Each row of a before or after table is a point. The points were changed in one or more steps. Then noise was added and the rows were shuffled. The steps act on columns, c1 being the first. Name the steps. A step turns or swaps two columns, mirrors them in a line or flattens them onto one, adds a multiple of one to another, or multiplies or shifts one. Angles are multiples of 10 degrees, from the lower column toward the higher: turns from -170 to 170, lines from 10 to 170 but not 90. Use the fewest steps. Two steps may share a column if one is a turn and the other turns, adds or multiplies; they go together, in the order done. Otherwise the lowest column goes first.

Before:
14	29	31
29	-24	-16
33	21	50
11	44	53
-13	15	62
-12	39	52
16	37	59
-25	-51	12
12	22	37
39	-39	-8
12	-56	-26
-19	-88	-45
23	-13	50
9	-66	10
After (14 x 3):
-31	92	49
-9	67	15
17	7	-23
1	-16	6
-19	74	26
20	-34	-27
-21	84	39
-17	80	16
-30	68	57
-10	91	30
17	-13	-17
-14	43	28
12	19	-31
-16	-5	18
Steps: flatten c1 and c3 onto the line at 120 degrees; shift c2 by 50

Before:
0	-6	-20	15	-11	-44	-21	-32	6
18	-8	13	26	22	18	-9	-49	-1
-7	11	-33	-14	47	38	8	-58	-46
-5	-2	36	-1	-22	21	14	-7	-5
-23	29	-9	3	-21	-27	-35	-66	3
16	7	46	-10	-16	19	-16	-5	37
24	-53	-6	30	30	-35	19	-50	4
8	6	-39	-67	-37	17	19	-14	-35
33	-25	-20	-39	1	6	-34	-80	-53
-12	-8	1	-44	28	64	28	-38	-16
11	8	-14	-18	-14	1	-11	-85	35
-23	12	59	22	33	-58	8	-17	-24
-6	-71	-8	-11	-15	37	23	-46	-37
0	11	-21	-1	-35	12	49	-62	-14
After, 14 rows:
-43	-55	-20	-43	27	-25	-3	-46	13
10	4	-24	122	-35	-32	-35	-10	-2
-5	-24	29	95	-3	-83	-23	-74	23
27	0	-10	4	-20	-7	37	-10	3
9	9	-52	12	-36	-9	-15	-62	11
8	-2	14	-37	24	-61	13	-47	18
-43	-8	20	-27	-11	38	-22	-35	6
-5	7	10	-5	-22	-27	-14	-81	-37
-49	14	5	-6	30	100	54	-16	27
67	-15	-29	76	27	-24	7	-36	-8
12	8	21	-12	-16	-62	45	-3	-33
37	12	-19	56	44	-16	-32	-58	30
37	-73	-25	44	-17	-17	-4	-48	26
-19	39	34	-8	-28	78	-19	-68	1
Steps: turn c1 and c6 by -110 degrees; multiply c6 by 2.5; turn c3 and c7 by 80 degrees; turn c4 and c9 by 150 degrees; multiply c4 by 1.6

Before:
-28	3	35	-31	-85	17	11	8	-23	-7	34	-23	26	-12	39	16	-26	27
4	67	-12	19	20	-13	23	-8	-13	-11	-5	-4	-4	-46	-13	-55	20	16
19	0	5	34	22	20	4	-26	43	-62	22	9	28	-5	0	-16	-11	22
12	48	5	37	10	-35	22	7	-29	13	-63	-13	-79	0	-46	25	23	-68
20	-1	34	20	12	33	17	6	40	57	51	-27	-121	4	-40	-7	34	29
-58	12	-49	-2	-12	56	28	-34	37	23	2	-31	27	0	-46	4	47	22
-10	16	-59	4	11	32	-14	-47	-12	34	-2	46	-17	5	-41	-48	17	12
13	5	26	38	-9	-39	11	5	-16	11	-79	-27	16	-40	17	22	-64	8
After:
20	1	-12	-12	23	38	-32	-27	-31	-62	23	11	27	6	0	-15	-11	21
12	48	-4	31	11	27	0	8	36	13	-63	-15	-79	-2	55	25	23	-69
-28	2	-42	-25	-84	-26	5	9	26	-7	35	-22	26	-5	-35	17	-26	28
3	68	-50	7	20	12	-10	-8	24	-9	-6	-4	-4	78	22	-55	19	18
18	-1	-20	31	11	45	-39	7	-22	56	50	-27	-122	-27	-14	-6	34	28
14	3	-71	-29	-8	5	1	4	20	10	-80	-27	17	42	50	23	-62	6
-57	13	38	42	-12	39	-46	-35	-8	25	2	-32	27	32	-41	5	48	23
-8	16	51	38	11	29	19	-47	0	34	-4	45	-17	30	-19	-48	16	11
Steps: multiply c14 by 2; turn c3 and c14 by -140 degrees; turn c4 and c15 by 110 degrees; turn c6 and c15 by -60 degrees; turn c7 and c9 by 140 degrees

Before (12 x 48):
24	-12	-3	30	24	-29	22	-17	2	-59	-38	5	33	-4	-34	16	8	43	48	12	26	-41	8	51	44	45	-4	-9	42	0	-17	8	32	-9	-17	5	-13	-39	-8	-25	15	-8	5	13	43	-15	-39	17
19	55	-23	42	-4	65	-42	9	-38	-92	-39	16	-41	49	-14	-9	7	62	-10	26	-29	17	28	-21	-5	18	-45	6	27	22	-33	9	46	43	37	-12	1	-43	-10	28	-73	54	-39	24	-11	42	33	-67
14	55	20	27	3	9	15	6	-46	10	46	-3	-8	19	-17	3	39	-50	-38	-16	-12	-9	-11	-2	18	-70	-29	-58	92	-11	-22	31	-4	21	65	-49	-49	56	23	-44	5	-6	-24	-1	-9	13	48	-33
-5	38	-3	35	41	18	23	-24	12	-15	-45	-63	9	71	-10	-54	-18	30	-48	-32	-21	-26	23	-23	4	79	-23	-29	-17	26	43	22	-89	18	0	-43	-18	35	-39	65	0	74	22	35	55	8	-18	60
35	-17	27	-2	20	11	-4	-16	40	-62	-50	-47	19	-14	-26	-9	-37	-11	-38	4	-30	-80	26	55	-61	7	11	-29	31	2	8	-21	7	-15	5	53	3	69	-27	-20	17	34	7	-5	-8	0	-31	94
-13	-53	-17	33	16	62	-11	-55	20	-52	-4	11	23	38	-8	-43	-33	-48	6	-54	-28	0	34	10	2	25	-27	-24	5	28	-43	65	-30	-33	-17	43	-2	16	4	-22	-17	27	1	90	2	-13	63	-13
-40	-15	-75	11	30	-66	6	-10	34	-19	22	-29	19	43	19	-43	-14	-82	12	-4	2	-8	-42	-36	2	82	13	-9	-32	28	39	-19	-29	-6	33	38	-8	30	-42	-112	36	115	-7	-57	30	-14	29	7
30	21	-18	-38	53	31	43	32	-7	34	2	-82	-22	-10	-32	-19	0	-58	-25	25	37	-20	-31	56	-29	0	0	-4	46	-37	-40	-1	30	-1	40	-26	-31	17	8	9	36	16	-28	-12	35	62	-49	-7
21	-14	0	-18	37	28	23	-15	-25	-48	9	13	63	31	-17	-36	-44	-1	4	32	-45	57	-47	16	50	-32	-17	85	-37	5	40	-13	13	96	20	38	-6	-34	-10	7	27	-19	-51	44	55	11	0	-13
-43	18	-81	64	12	34	38	-76	-12	-35	-34	-7	99	41	-27	-13	-25	33	70	-9	0	74	14	3	32	30	-6	-13	-13	7	-15	39	-19	26	30	-19	52	75	-22	37	-12	62	-26	-51	-23	12	20	-37
56	36	-48	43	33	26	24	-17	-54	8	12	7	25	-23	-46	-57	20	-13	-28	38	9	-23	-71	56	26	-29	10	-15	23	3	33	15	-15	-6	23	11	49	0	18	83	2	-5	0	33	64	-36	-3	-4
62	5	18	-12	38	17	-47	38	-20	3	-23	5	-9	-5	-48	-31	-5	21	36	-11	-91	4	-26	-1	-5	-15	-12	26	31	-20	15	19	0	-12	39	-5	-3	-16	11	18	-5	-29	5	-31	0	-29	-32	-3
After:
23	-17	-1	30	25	-29	22	-11	2	-58	55	7	33	-5	-31	16	9	43	48	11	25	-40	9	51	44	43	0	-7	12	1	-17	6	29	-9	-18	4	-14	-6	7	-28	15	-42	8	16	43	-16	-39	16
28	33	-17	-40	53	30	44	21	-4	34	-14	-82	-22	-10	-31	-21	2	-57	-24	24	36	-23	-31	56	-30	-2	2	2	21	-35	-37	-5	33	-2	39	-24	-32	-7	31	10	36	-33	-30	-12	35	61	-46	-7
12	52	19	26	3	9	16	-11	-46	13	-73	-3	-7	19	-18	3	39	-50	-37	-17	-10	-11	-12	-2	19	-70	-28	-55	19	-11	-21	28	-7	18	65	-49	-50	1	44	-44	4	-81	-24	1	-9	12	47	-33
61	16	18	-12	39	18	-47	32	-22	-1	26	4	-8	-5	-48	-32	-7	21	37	-9	-91	5	-25	0	-7	-14	-10	29	-13	-21	14	19	-1	-10	38	-3	-3	-9	5	19	-5	-42	6	-31	1	-27	-31	-2
-44	-16	-74	9	30	-65	7	-4	34	-18	-36	-29	19	44	20	-42	-15	-80	13	-5	1	-9	-42	-36	2	82	11	-9	91	27	40	-17	-26	-7	32	39	-7	-1	22	-112	37	83	-7	-60	33	-12	27	8
19	-16	0	-17	39	28	23	-11	-24	-46	20	13	64	34	-18	-36	-44	0	5	31	-47	58	-48	16	52	-30	-17	72	-20	7	40	-12	12	95	21	37	-7	30	-29	7	29	20	-51	45	52	12	-2	-11
-6	29	-5	35	40	19	21	-39	11	-15	0	-60	11	71	-12	-56	-18	26	-49	-31	-19	-27	23	-23	3	82	-25	-1	66	26	40	22	-88	19	1	-46	-18	-59	6	65	-3	49	21	36	54	8	-16	60
20	56	-22	42	-4	64	-42	-9	-41	-92	55	14	-40	48	-15	-8	7	61	-11	27	-27	17	26	-22	-2	20	-47	8	53	22	-33	9	45	41	40	-11	0	-3	29	27	-72	1	-38	23	-11	43	33	-65
-44	-8	-82	61	12	35	40	-81	-11	-32	-36	-4	102	39	-28	-12	-29	33	70	-9	-1	76	16	4	32	29	-6	22	51	5	-14	41	-18	25	28	-19	53	-75	11	38	-12	41	-25	-47	-20	10	18	-39
34	-21	24	-4	19	13	-4	-11	42	-61	-22	-47	17	-14	-25	-9	-35	-7	-38	4	-30	-79	23	53	-61	6	10	12	54	3	6	-19	9	-16	6	53	4	-81	6	-20	16	-9	6	-5	-10	3	-31	94
-15	-69	-19	33	15	62	-12	-35	20	-53	-13	14	23	36	-9	-43	-33	-49	5	-54	-27	0	34	11	4	26	-25	-18	17	27	-44	66	-28	-35	-17	42	1	-13	21	-22	-12	10	1	88	6	-15	64	-12
56	28	-47	41	33	27	24	-29	-55	9	-8	7	24	-24	-46	-57	19	-15	-28	38	10	-24	-69	57	28	-30	10	-20	-5	1	34	13	-15	-6	23	6	47	8	17	81	2	-23	2	33	65	-36	-1	-4
Steps: turn c2 and c8 by -20 degrees; turn c11 and c38 by 130 degrees; add -0.5 times c38 to c28; turn c29 and c42 by -60 degrees; turn c29 and c39 by 40 degrees

Before:
7	-31	8	-55	-7	10	-1	26	-98	19	32	-2	28	10	3	-7	7	-6	24	16	2	-25	22	54	-30	-70	18	55	-10	-1	-13	36	-1	-18	24	25	3	6	-14	-5	-9	-10	-4	26	-4	52	14	6	-31	-17	-35	8	-45	12	-37	82	-39	3	-13	17	-42	-14	80	-2
9	-46	12	-44	52	52	71	-28	20	-11	59	-61	27	-9	-22	-42	57	6	11	13	-58	-72	-11	-27	-25	-9	29	-9	4	52	-55	10	-13	8	2	-66	37	58	-4	-16	47	-30	7	-33	-25	-95	-19	1	16	-4	-15	-36	-2	-25	10	5	60	41	14	81	14	6	-15	2
35	-75	-18	-12	59	28	20	-27	-4	10	26	-43	44	8	44	-1	20	13	-10	-45	-40	-8	34	-18	23	-84	-20	-17	17	-17	-10	-15	89	-18	10	-14	7	14	-40	-7	44	78	44	-43	13	-38	64	-13	3	-4	-20	-36	-20	-21	21	47	-31	5	51	35	-85	-18	-13	25
23	-28	79	-32	-22	4	-3	9	24	70	-88	-6	-38	-15	27	-13	-15	-33	55	32	-11	18	-48	44	-9	0	-30	-27	-30	-65	-38	23	59	53	1	-7	-3	32	3	-25	2	50	67	25	-43	8	7	-50	25	5	-45	-25	-7	28	-5	65	27	22	42	46	-46	-4	28	-1
-40	-28	25	-10	34	55	0	5	-17	32	29	-68	10	5	31	-47	71	21	43	37	-5	-55	1	6	29	-9	22	23	50	-32	-80	23	29	9	-14	-23	20	17	31	-47	-25	32	-59	26	-12	-34	23	-20	8	-33	-11	-24	-35	29	-24	-43	46	15	-15	6	-18	41	4	22
3	-9	58	9	80	11	-3	-100	9	-10	-32	-10	-7	-72	-37	11	33	66	83	38	11	30	-29	36	-7	24	62	4	-11	-43	-7	3	-38	-10	-24	37	-38	9	-35	7	11	20	40	-50	10	-20	66	38	-30	-40	-33	4	-24	-24	-14	-56	-26	20	-60	19	-60	-22	-33	-28
55	-23	33	50	14	-2	42	0	6	-14	-4	-57	-14	14	21	-7	-13	52	-45	90	6	24	14	-16	30	-14	-33	-29	8	56	24	38	-1	-9	-36	-5	20	8	-72	14	33	-12	-47	-31	-23	-16	-15	-7	-24	22	-19	-24	-6	14	-21	-16	19	-12	-30	-26	32	-43	-8	-19
18	-63	-22	-57	-1	79	-9	14	-86	12	15	-10	-10	-54	1	6	-5	29	34	50	8	-26	-4	42	-66	-62	24	18	73	58	22	10	12	-4	32	-24	10	63	-73	-50	-3	3	-6	-20	-38	-69	43	-45	-48	11	10	-1	26	6	-54	28	-23	-46	-33	23	18	-41	1	-5
-28	-27	50	21	21	-7	35	30	13	26	-10	-79	-15	-21	30	21	-16	11	-11	37	-24	43	26	97	7	10	18	-64	24	-25	5	50	-47	-6	-10	3	33	52	-34	-56	-5	-40	-17	50	-20	-53	-4	-38	-44	-67	-41	-30	-1	40	29	-9	-71	78	-4	-9	-79	25	21	13
-6	-45	-1	-28	-10	-38	9	-17	-24	40	62	-38	35	-3	-34	20	-13	31	25	73	20	39	0	-45	31	-44	-13	16	34	-61	5	-3	14	-33	32	-20	8	-34	-27	11	-3	-12	-30	-26	-2	10	17	17	42	12	36	-32	-29	46	-41	2	17	-2	-14	30	29	-17	-3	-33
-15	-87	1	-73	-15	-60	-26	54	13	30	35	-34	7	-73	-43	79	18	-34	38	-20	-18	-3	50	-29	-4	18	54	-24	53	24	19	45	25	63	10	-27	-5	30	-19	18	-39	26	25	-57	14	-93	1	-12	1	-39	9	12	-44	27	-18	33	63	12	-6	16	-2	-32	-30	14
After (11 x 64):
-40	-29	26	-9	-39	56	-1	4	-17	-13	30	-68	12	7	32	-53	72	22	79	39	-26	-59	1	8	28	-10	21	22	48	-34	-80	21	28	11	-15	13	20	18	29	-46	-24	31	-59	27	-12	-33	14	-21	9	-34	-12	-27	-7	28	-23	-43	45	14	-15	5	-17	41	5	19
5	-32	7	-53	4	9	1	24	-96	-11	31	-3	27	8	2	12	3	-5	28	14	-27	-29	22	53	-27	-71	19	55	-9	-3	-12	37	0	-17	23	22	2	6	-15	-6	-9	-9	-4	25	-1	51	11	9	-32	-18	-37	9	-17	16	-36	82	-39	3	-12	17	-41	-14	82	-1
56	-22	33	51	-5	-3	42	1	6	28	-4	-57	-15	15	19	-8	-11	52	-41	90	-1	29	14	-15	28	-14	-35	-30	7	57	22	35	0	-9	-37	0	21	10	-73	14	32	-12	-48	-32	-23	-15	-12	-9	-26	23	-18	-25	-8	12	-22	-17	20	-13	-29	-24	31	-42	-7	-20
-12	-88	2	-72	8	-57	-27	56	14	-20	35	-33	7	-73	-45	41	17	-35	-17	-18	-34	-4	49	-29	-4	18	53	-24	55	22	19	43	26	62	12	-71	-3	31	-19	18	-40	27	24	-56	15	-92	1	-13	2	-39	7	11	-1	26	-19	33	62	12	-5	14	-5	-29	-28	14
19	-64	-23	-57	-2	79	-6	16	-88	-11	15	-8	-11	-54	1	-12	-6	29	28	50	20	-34	-4	40	-69	-60	23	18	72	57	23	9	9	-5	32	-22	9	62	-74	-51	-2	3	-8	-21	-37	-69	38	-46	-48	11	9	0	3	8	-52	28	-22	-49	-34	25	16	-42	0	-4
-5	-47	-1	-28	-6	-38	9	-17	-24	-42	63	-38	35	-3	-34	4	-11	31	9	72	-13	32	-3	-47	31	-45	-14	15	35	-60	6	-5	16	-30	31	-27	8	-34	-25	10	-3	-12	-33	-24	-3	9	25	17	43	11	36	-31	-28	45	-42	2	17	-1	-14	28	29	-15	-2	-33
20	-29	82	-30	-1	5	-4	10	23	-69	-90	-6	-38	-14	27	-15	-17	-34	63	31	-9	17	-49	46	-9	-1	-31	-28	-31	-64	-36	25	59	55	2	2	-2	34	3	-24	4	50	71	26	-41	6	11	-49	25	6	-43	-25	10	27	-6	66	27	21	42	46	-46	-4	27	0
-27	-27	48	22	-24	-7	36	29	15	-7	-8	-78	-13	-21	30	21	-15	10	-27	36	-5	44	27	99	7	9	17	-65	23	-25	4	50	-48	-6	-10	-12	33	55	-34	-58	-4	-39	-19	49	-22	-52	4	-39	-41	-67	-41	-31	23	37	28	-10	-70	79	-2	-10	-76	27	20	9
9	-45	14	-45	-43	53	74	-30	22	32	60	-62	27	-8	-25	-75	57	4	43	13	-14	-64	-13	-27	-22	-7	30	-6	5	50	-54	9	-15	8	0	-25	37	59	-2	-14	47	-31	6	-34	-27	-96	-31	3	16	-2	-14	-36	54	-23	13	7	58	42	13	82	14	5	-14	1
35	-76	-16	-13	-61	31	21	-28	-5	7	26	-41	41	9	45	-8	20	11	-13	-44	-22	-18	33	-20	23	-85	-19	-16	16	-18	-10	-13	91	-17	11	-11	8	14	-40	-4	45	81	44	-43	13	-39	63	-11	3	-2	-21	-36	32	-21	21	47	-28	5	51	36	-85	-16	-11	25
2	-9	60	12	-69	11	-3	-101	9	38	-33	-10	-8	-73	-36	30	35	65	75	38	-16	18	-27	36	-7	25	61	3	-10	-44	-4	5	-40	-11	-22	20	-38	8	-33	10	12	19	41	-51	10	-22	70	36	-30	-39	-34	2	-17	-28	-12	-54	-25	20	-61	21	-61	-22	-31	-26
Steps: add -0.3 times c32 to c10; turn c5 and c10 by 160 degrees; add -0.7 times c16 to c19; turn c16 and c36 by -40 degrees; turn c21 and c53 by -70 degrees; multiply c21 by 0.7; turn c22 and c47 by 10 degrees
